Every row gives one point. To make a cloud, some directions were put in groups of two or more. Within a group, all points are equally far from the middle, so they leave a hole (a ring in 2 directions, a hollow ball in 3). The other directions are filled evenly. Then the cloud was stretched, turned, moved and blurred a little. Count the holes, and give their numbers of directions, smallest first.

Cloud:
[[-56 -21]
 [ -4  -5]
 [ 14  -7]
 [ 41 -57]
 [-43  -7]
 [ 37 -11]
 [-60  45]
 [ -1 -18]
 [-21 -41]
 [ -7 -42]
 [ 33   1]
 [ 22 -15]
 [ 35  -6]]
Holes: 0

Cloud (14 x 2):
[[ 39 -35]
 [ 51 -21]
 [ 36 -37]
 [ 10 -48]
 [ 15 -47]
 [ 24 -43]
 [ 42 -31]
 [-10  38]
 [-24 -27]
 [ 60  -1]
 [ -3 -47]
 [ 24  58]
 [ 56 -13]
 [ 54  46]]
Holes: 1 (2)

Cloud:
[[ 32  -8 -12]
 [-48  22 -26]
 [-14  -4 -23]
 [-27  18 -13]
 [  9  10 -43]
 [-12  12 -15]
 [ -2  17   4]
 [ 32 -10 -17]
 [ -9 -30   7]
 [-16  10   4]
 [-17 -19 -20]
 [ 23  -1 -19]
 [ 25  -3   6]
 [ 16  -4 -13]
 [  8   7 -32]
 [  1 -13 -21]
 [ 60 -25  19]
 [ 24  15  22]
 [  3 -10  26]
 [-19  34 -30]
 [  6   6 -32]
 [  7   8  -2]]
Holes: 0

Cloud, 21 rows:
[[ 16 -28 -39]
 [ 26 -33 -29]
 [-39  10  19]
 [-25  -1 -17]
 [ 14   8  -2]
 [ 16 -18  29]
 [ 33   1 -37]
 [-24  47   6]
 [  5   8 -35]
 [ -4  30 -48]
 [  6  23  17]
 [  8 -33  45]
 [  3  43 -20]
 [-41  -5  -2]
 [-34  31   6]
 [  3 -16  37]
 [  3  -3   1]
 [-15 -13 -35]
 [-14  60  12]
 [ 11  31   5]
 [ 41   3 -50]]
Holes: 0

Cloud, 28 rows:
[[-15  37  14 -24]
 [-29  16 -10 -37]
 [ 33  11  12  46]
 [-32 -28   8  32]
 [-30   6   7  30]
 [  9 -59   0  17]
 [ 11 -39 -44  22]
 [ 30 -27 -27 -14]
 [ 33 -28   7  60]
 [-23   4  23  38]
 [-11  26  -1  51]
 [ 13  12  28  40]
 [ -5  45 -10   9]
 [ 30 -12 -28  14]
 [  7 -29   8 -41]
 [ 11  24 -10  33]
 [ 31 -26 -31  -6]
 [-19  15   2  50]
 [ 28  11 -15   9]
 [ -3  -6  39   4]
 [ 22  32   4  17]
 [ 17   7  45  -1]
 [-19 -29  36  53]
 [ 42  -9  18  37]
 [  9  -5 -18  -3]
 [-32 -20  39  37]
 [  8  -1  -7  -8]
 [-47  -7  33 -10]]
Holes: 0

Cloud (32 x 4):
[[-46 -30  -3  13]
 [-27  14  40 -14]
 [  1  31 -55  -6]
 [ 33  19  25 -35]
 [-44  20 -13 -12]
 [ 41  18  21   8]
 [  4  -4  43  17]
 [  2  34 -53 -17]
 [-29  -1   4  30]
 [  6  39  -6   9]
 [-14  16 -15  28]
 [ 42  -3  13 -13]
 [-43 -10  24  11]
 [ 22  47 -29 -11]
 [ 27 -13  31  -4]
 [  6  41 -46 -22]
 [ 33  43 -12  -1]
 [ 10  -1 -44 -26]
 [-24 -34 -22  25]
 [ 22   0  35 -26]
 [-10  29  39 -22]
 [ 27  13  39 -26]
 [ -2 -18  29  27]
 [  5 -32  11  18]
 [ -6  47  -6 -20]
 [-19 -38   0  14]
 [  9  22 -43  19]
 [-40 -23   2 -16]
 [ 10   4 -60 -12]
 [ 16  46 -12  -3]
 [  6 -15  36  21]
 [ -2  42 -34 -30]]
Holes: 1 (4)

Cloud:
[[ -4 -44 -55   9]
 [ 32  -4 -18  21]
 [  6  -4  16 -56]
 [ -3 -31 -45  32]
 [-41  28  18 -12]
 [-22  34 -34  15]
 [ 24  20 -51 -20]
 [ 51 -10  19 -20]
 [ -5  35 -17  19]
 [ 33  38  17 -32]
 [ 27  17  23   7]
 [-32  26 -47  -4]
 [ 30  26  34 -11]
 [-17  26 -14  26]
 [ 39  10  34 -11]
 [  9  27  28 -52]
 [-34 -44  11  16]
 [  2 -14 -60  23]
 [ 22 -37  36   5]
 [  0  -6 -36 -42]
 [ 20 -45 -41  15]
 [ 31 -24 -42 -25]
 [ 14  17  53 -14]
 [-34 -41 -39  11]
 [-28  12  44 -27]
 [-18 -24 -44 -26]]
Holes: 1 (4)

Cloud (47 x 6):
[[-43  -4 -31 -29 -27   6]
 [ -3  19  38  35  20  -4]
 [-13  23  -4  17 -36 -43]
 [ 27 -10 -20 -40 -33  -8]
 [-42 -18  22   6  -6   5]
 [  5  -3  11  -3  49  -4]
 [  8  39 -14  11  32   4]
 [-40  -8  21  18  10   1]
 [-10  -2 -25 -17 -43 -24]
 [-15 -46 -20 -18  -3 -15]
 [-19   9  43   0   8  -9]
 [-11 -16   7 -30  39  17]
 [-13  -7  31  -4  26  10]
 [-17  47  14 -24  27 -37]
 [-31  29   4 -19 -23  -6]
 [-33 -47 -25 -47  -8 -15]
 [ 22 -38  -7  26  -6   1]
 [ 27 -14  27  15 -10 -59]
 [-31  34 -21   8 -13   4]
 [ 28   9 -14 -21  -2 -44]
 [ 27  -1 -26 -33  -8  -5]
 [ 34  -7   7  41  23   8]
 [  1  -1  23  19  22  21]
 [ 15 -28  18 -14   4  31]
 [ 26  -1 -11 -41 -12 -35]
 [ 15  15  32  18   4   7]
 [ 13 -47  10  -7 -30 -13]
 [ 11   7 -21  -4 -12 -53]
 [ 18  25   4 -29  -6   2]
 [ 27 -12  23 -35 -12 -11]
 [ 23 -18  32  -3  22 -15]
 [ 19 -40  11   6 -22 -18]
 [-29 -13 -19 -50 -29 -35]
 [  9  -4   0   2  38  16]
 [  7  40   6 -17   4  -5]
 [ 16   4  -7 -60  14 -21]
 [-21  34  -7 -24 -11  14]
 [-38   5  -5 -15  25  17]
 [  7 -11  -6   7 -59 -14]
 [-18 -29   6   6 -54   3]
 [-45 -36   7  -2  -9  -2]
 [-28  44  16 -17   8 -42]
 [ 24  19  10 -35   0 -18]
 [  3 -10  -1  -5 -49 -33]
 [ 33  16  27  31   2   4]
 [-41 -11  24   2  14   6]
 [-37  25 -19   3   4   5]]
Holes: 2 (2, 2)
